Every row gives one point. Examples show where two turns around zero, p and q, send a point. Where does a point land after both, in the order given? Backwards means that the second turn is done in reverse. Each puzzle has new turns, and all numbers are rounded.

Turn p:
[ 17 -23] => [ 26 -13]
[13 25] => [ 0 28]
[14 19] => [ 4 23]
[-61 -34] => [-38 -58]
[18 12] => [10 19]
Turn q:
[51  9] => [ -1 -52]
[-12 -14] => [-12  14]
[-39   5] => [12 37]
Where do these land?
q, then p: [ 31 -20] => [-10 -35]
q, then p backwards: [-22 -18] => [-1 28]
p, then q: [ 3 19] => [19  3]
p, then q: [-54  -3] => [-18  51]
q, then p: [41 22] => [ 33 -33]

Turn p:
[  6 -40] => [31 26]
[ 8 50] => [-47 -19]
[-14 -10] => [16 -7]
Turn q:
[-32 -36] => [-38  30]
[ 1 38] => [38  1]
[11 30] => [31 -9]
[ 20 -31] => [-30 -22]
Where do these land?
p, then q: [ -3 -13] => [  5 -12]
p, then q backwards: [-48 -29] => [29 48]
q, then p: [-17  -7] => [-10 -15]
p, then q: [25 35] => [ 0 43]
p, then q backwards: [43 14] => [-32 -32]

Turn p:
[-28 -29  -5] => [ -4   3 -40]
[ 10  27 -13] => [22  0 22]
[57 23 -9] => [  7 -34  51]
[-39 -21  26] => [-24  30 -34]
Turn q:
[-15 -15 -35] => [ 32 -10  23]
[-2 21  9] => [ -7  -8 -20]
[70 25 -9] => [ 15  60 -43]
[-48 -25 -28] => [ 23 -39  41]
[-5  7 34] => [-33  -6  -9]
[  0 -12  28] => [-29   4   8]
Where do these land?
q, then p: [-49 -57  10] => [-68  30 -17]
q, then p: [ 30   4 -11] => [20 -1 25]
q, then p: [30  5 17] => [30 17  6]
p, then q: [21 32  9] => [-38   3 -11]
q, then p backwards: [-31  16 -25] => [ 18  -7 -38]

Turn p:
[ 34  -9  -4 -18] => [ 13  28 -24   2]
[-20  36  23  29] => [-15 -43   6 -32]
[ 13  31 -20 -40] => [-35  17 -38  10]
[ -5   1 -43 -22] => [-31  30   4  22]
[-11 -36 -40  32] => [ 3 29 56  3]
[  7  20  41 -10] => [ 11 -30 -34  -9]
[-19 -44  42  28] => [ 53 -32  31   5]
Turn q:
[ 28  24  -3 -19] => [ 34 -13 -20   1]
[-59  20 -28  17] => [-4 47 34 41]
[-35  17  24   3] => [  6  39  18 -15]
[ 12 -37 -28  -5] => [-32 -24 -18  21]
[ 25   8  -1 -44] => [ 21  -6 -46  -3]
[ 36 -46  14  -6] => [-30 -39 -24 -26]
[-6 15 23 54] => [  6  -4  57 -19]
Where do these land?
q, then p: [-27 -35  34 -25] => [-52 -13  -7  28]
p, then q: [ 28  37 -12  49] => [ 14  38 -55  -2]
p, then q backwards: [-32  -6 -13  23] => [-4 -4 -1 41]
q, then p: [ 31 -31 -24 -25] => [-5 26 46 17]
p, then q: [  0  35  15 -21] => [-26   7  -5  34]

Turn p:
[ 11 -13 -12  52] => [ 22 -15  -6  49]
[-32  -6  -7 -66] => [ -8  -8  15 -71]
[-32   0  14  40] => [  3 -25 -43  18]
[15 21 -8 10] => [11 23 -3 12]
[ 38  -2  13 -35] => [-28  25  37  -6]
Turn q:
[  3   3  19 -27] => [ -8 -18  -5 -26]
[ 27 -18   1 -21] => [-31 -17 -14   1]
[-30 -29   9  69] => [ 34  65 -28  22]
[ -3 -10   4 -39] => [ -4 -35 -15 -13]
[  3  53 -12  52] => [12 45 58  9]
[ -1   1 -22 -35] => [ -1 -40   5   7]
Where do these land?
q, then p: [ 23 -24 -42 -17] => [ 17 -45 -16  25]
q, then p backwards: [-50 -41  28  25] => [-29  59 -25  25]
p, then q: [ 2 44 33 43] => [26 13 44 45]
p, then q: [-24  -8  35  -8] => [ 30 -22 -17  15]
p, then q: [ -6  16 -16 -20] => [-14 -21  12 -13]
p, then q backwards: [ 37 -10 -21 -40] => [ 8 56  2 18]
q, then p: [ 17  22 -16  17] => [-21   2 -28   9]

Turn p:
[-31  -9  48 -31 -20  16] => [  3 -54  16 -38   4 -18]
[-46 -29  39  14  -2  27] => [ 34 -53   5  -7 -31 -20]
[ 36 -13 -28   4  18 -38] => [-20  29  -5  47  24   3]
[-31  -2  86  -2  -6  18] => [ -9 -70  -9 -36 -29 -39]
[ 24   7 -34  17 -30  -8] => [-10  44  27   8  -8  10]
[  0   9 -62 -10   6 -21] => [21 49  2 12 35 16]
[  5  32  -9  14  18 -13] => [ -5  29 -30  -3  -2  -5]
[ 42   5 -41  -5  15  19] => [-12  27  -6  16   6  54]
Turn q:
[-22 -15 -19  16 -31 -19] => [-15  31  20  31  -7  -1]
[-12  -5 -22   7  12 -33] => [17 36  9  1 -7 15]
[ -9   7 -23   7  38  79] => [ -1 -58  18 -33 -60   7]
[ 10 -14 -18 -33  24  43] => [ 11 -33 -29  -8 -44  -1]
[-34  13  23   1 -15 -19] => [-33  18   4   0  23  21]
[ 77  30  17 -20 -20 -37] => [ 29  14 -35 -14  55 -62]
[-10 -16  42  22  -6 -15] => [-5 -8 13 22 40 23]
Where do these land?
p, then q: [-12 -77 -26  23  -8   8] => [ 22 -42  41  27  50 -17]
q, then p: [-17 -39  21 -35  19 -19] => [ 22  23   0   6 -29  48]
p, then q: [-10 -55  12  24  -7  -7] => [15 -4 28 38 38 -1]
q, then p backwards: [ 22 -27 -21   5 -19 -19] => [-13 -18 -18  29   8 -26]
q, then p: [ 14  49  15 -25  -9  50] => [ 33 -16  26  14  60 -17]
p, then q: [-33  45 -16 -38  54 -13] => [ 50  17 -22 -40 -53 -11]
q, then p: [ 25   7  -4  23 -23  -5] => [-17   0 -18  14   6 -30]
q, then p: [18 58 17  9 24  9] => [ -9 -33  -8  -1  59   8]
q, then p backwards: [ -8  39   2  12 -31  -4] => [ 16  17  11 -15 -29 -31]

Turn p:
[ 18 -36  11  14 -50  20] => [  2  -5 -21 -17  64  -4]
[ -2  -5 -16 -53  37 -37] => [  4  36 -23  -9 -59  21]
[-24  -4   4 -42  41   6] => [-23  14   5  -7 -39  42]
[  3  29 -22  62 -66   1] => [ 10 -50  -2   6  38 -73]
[-33   5   5 -29 -16 -10] => [-40   7 -17 -10 -15  -7]
[-11  -1  33 -18  14 -34] => [-20  42  -5  23 -14   2]
[ -7 -23  14 -13  45   5] => [ -2  15   5  14 -13  49]
[ 42  35  -7  34 -14  32] => [ 35 -23  45 -16  25 -29]
[ 14   0 -23  44   8  15] => [ 34 -36  11  14  12  -1]
Turn q:
[-16 -34 -53  27 -39 -24] => [-60  30 -31  14  -9 -36]
[ -6  15  -7  31 -30  -8] => [  1  39 -23  -4  -3 -10]
[ 28  15  -1 -16  25  -9] => [ 25 -35  -4  -5  -5  -9]
[  6  15  33 -87  21  18] => [ 28 -59  34  -3  61  24]
[-41  11 -13  -4  15  45] => [ 8 21 48 36  9 -3]
[21 -5 25 26  6 31] => [ 18   6  -5  12 -26  40]
[  9 -17  16  22   3 -52] => [-19  -5 -19 -49 -26  -4]
Where do these land?
q, then p: [-50 -43   7   5 -11  11] => [-57 -12  30  18  -5   1]
p, then q: [ 41  33 -46 -32  -9 -34] => [  3 -27 -60 -18  45 -22]
q, then p backwards: [ 41   2 -15  30 -14 -23] => [-12 -14 -36 -18 -13 -38]
p, then q backwards: [-43 -12  44  16   8  -8] => [-13 -42 -25  -8 -24  34]
q, then p: [-13 -45  54  -1   2   7] => [-47 -15  24 -29  17  33]
q, then p: [ 15  42 -36  -6  40  10] => [ 43  32 -20  23  27 -21]
p, then q: [ 19  57 -23 -10 -13  16] => [-17 -26 -17 -45  34  16]
q, then p backwards: [-10 -35  16  -1  -3  22] => [-24 -10  21  -7  24  18]

Turn p:
[ 12   1 -13 -56  -6  -7  39 -16] => [ 26  -2  -3 -54  22 -27   8 -19]
[-70 -31  51   7  -6   4 -28 -34] => [-57 -14  15  14 -58 -54 -11  12]
[  2  24 -49  43  34  -7  18  48] => [  3  12 -21  23   9  73   8 -46]
[  9  32 -17   7 -29   0 -10 -18] => [ 29  35  15   5  -3   0 -19   5]
[ 19 -36 -12 -13 -32 -50 -20 -62] => [-12  35 -16 -57  -7 -21 -39  53]
[ 22  19  27 -16  -4  -9  11  25] => [  7 -21  28  -1  37   4  -3  -2]
[  5   6   1  16  70  26 -19  33] => [-24  -6  -5  36   9  35  63  -7]
[-27 -22  17  -5 -22  21 -36  17] => [-18 -11 -13  42  -3 -38 -11  11]
[28  7 -5 16 -4 23 44  8] => [ 45 -27   0  -7  -4  28   6  -8]
Turn q:
[ 25  -5  -6  48   9 -46 -58 -24] => [-15  36 -21  18   7 -13 -46 -67]
[  8  38 -41  43  35  27  31 -36] => [-21 -70 -27 -20  44 -18 -10 -22]
[-27  38  41 -18 -53  29 -40  -2] => [-53  33  10 -30 -53 -20  34  14]
[ 11  26  24  -8   7  14 -28  38] => [-14  17  35  10  -3 -17  39 -16]
[ -4 -40  -9 -28  21  -8  -5 -14] => [ 22  13  20  -4  14  12 -37  19]
[-32 -39 -22  -6  23 -50  29  -8] => [ 46 -19  -8  30  -8   6 -55  22]
[  2  15  -3 -40 -45  30  15  35] => [ 13  15  -2 -21 -10  -7  61  40]
[ 36 -17  15 -12  22 -21  38   5] => [ 44 -16  13   5   7  40   4 -18]
[-19 -17   1  21 -18  26  18   5] => [-23  -9 -20  12   4  17   9  29]
Where do these land?
p, then q: [ -5 -58   0 -17  -9  18  40  19] => [ 39  28 -20   0  32   8 -40  25]
p, then q backwards: [ 23   1 -12   4  19 -35  -8 -13] => [ 14 -24   7 -12 -18  30  -8 -17]
p, then q: [-30  -4  18 -23 -23   0  40 -22] => [ 25  39   1 -19 -30  16 -26  -4]
p, then q: [ 15   4   9 -15 -15 -16  46  -1] => [ 15  26  33 -23   9  19 -13   0]
q, then p: [-45   5 -19  29  60 -68 -43  12] => [-54  41  20  14 -22  36 -47  65]
q, then p: [ 16  11 -19 -43 -11  41  41  15] => [ 12 -49 -16 -27  41   6  25 -21]
p, then q: [ -1  16  48   7  18   4 -61 -16] => [-18 -24   3  58 -43   5  27   1]
q, then p: [ 15   5 -11  22  -3  40  12 -19] => [-15  -2 -26 -11  -9 -15  30 -27]
p, then q: [  4  -3 -19  20 -16  -8 -91 -22] => [-20 -17 -15  44 -15 -67  43 -21]
p, then q: [  9  24   4  18 -20  24  24  47] => [-28   9  -5  -2  38  38 -16 -27]
